Each row is a point. A path goes straight from each point to the next, and from the last back to the first. The post is the endless flat space through its rows: a point in 2 columns, a line in 3, a plane in 4, and so on, so that a path can go around it. How many times does the path go around the post? Going back the other way cancels.

Post, 2 rows:
[[ -6   1  18]
 [  1  -1 -30]]
Path (21 x 3):
[[ 24 -24   1]
 [ 37  14 -23]
 [ -6  30  17]
 [-34  21  -2]
 [-38 -12   6]
 [-12  -1 -37]
 [-11  43  13]
 [-25  24   1]
 [-51   8  -1]
 [-10 -14 -12]
 [ 10 -15  -7]
 [-14 -37 -26]
 [-16   0  -7]
 [-31  34   3]
 [ -9  23 -22]
 [-39   5 -14]
 [-24 -27 -60]
 [  1 -17  21]
 [  4 -41  -9]
 [-32  -8   7]
 [  3 -28 -32]]
Times around: 1

Post, 7 rows:
[[ -2   0 -31 -27  11  46 -38 -15]
 [-12 -11 -27  -2   8 -35  30  18]
 [  8  22  14  -1   7  -2  28  12]
 [-17   0  23  43 -27  11   0  -2]
 [ -6 -16 -34 -18  -7 -10  26 -20]
 [  6 -13 -57  32 -11  43   8 -44]
 [  2   8   1 -10  14 -20 -42 -26]]
Path:
[[-18   2  -2  -3  22  27   1 -16]
 [  5  26  -7 -14  35 -12  15 -20]
 [-15 -27 -19 -18  11   7   8  -7]
 [ 13 -19 -21  25  18  60 -37 -15]
 [  2 -33 -15  -3 -18  26  -8 -24]
 [  6  -6 -28  24  39  27  11   7]
 [ -3  20 -18  13  10  36  21 -31]
 [-41  -1 -21 -13   1 -22 -14   3]
 [ -4  -5 -36  25 -12 -15 -35 -37]
 [  4   1 -20   5 -19   3 -40 -18]
 [-22  -7 -28  34 -21 -28  18  -5]
 [-36  12  -3  -7  -1  21   4 -33]
 [-14 -17  -2  12  20  25 -22 -37]
 [  1 -16 -15   3  -2  11   8 -10]
 [ -6 -27 -42 -30 -17  -3 -13 -18]
 [-12  11 -29 -10 -10   3  16  18]
 [  2  34 -38 -16  -8  -9   3 -28]
 [ -6 -13 -41  30 -15  -3 -39   6]
 [ 33   7 -25   9  13  22  11 -13]
 [ 24 -14 -11 -15  40  23 -15 -23]]
Times around: 0
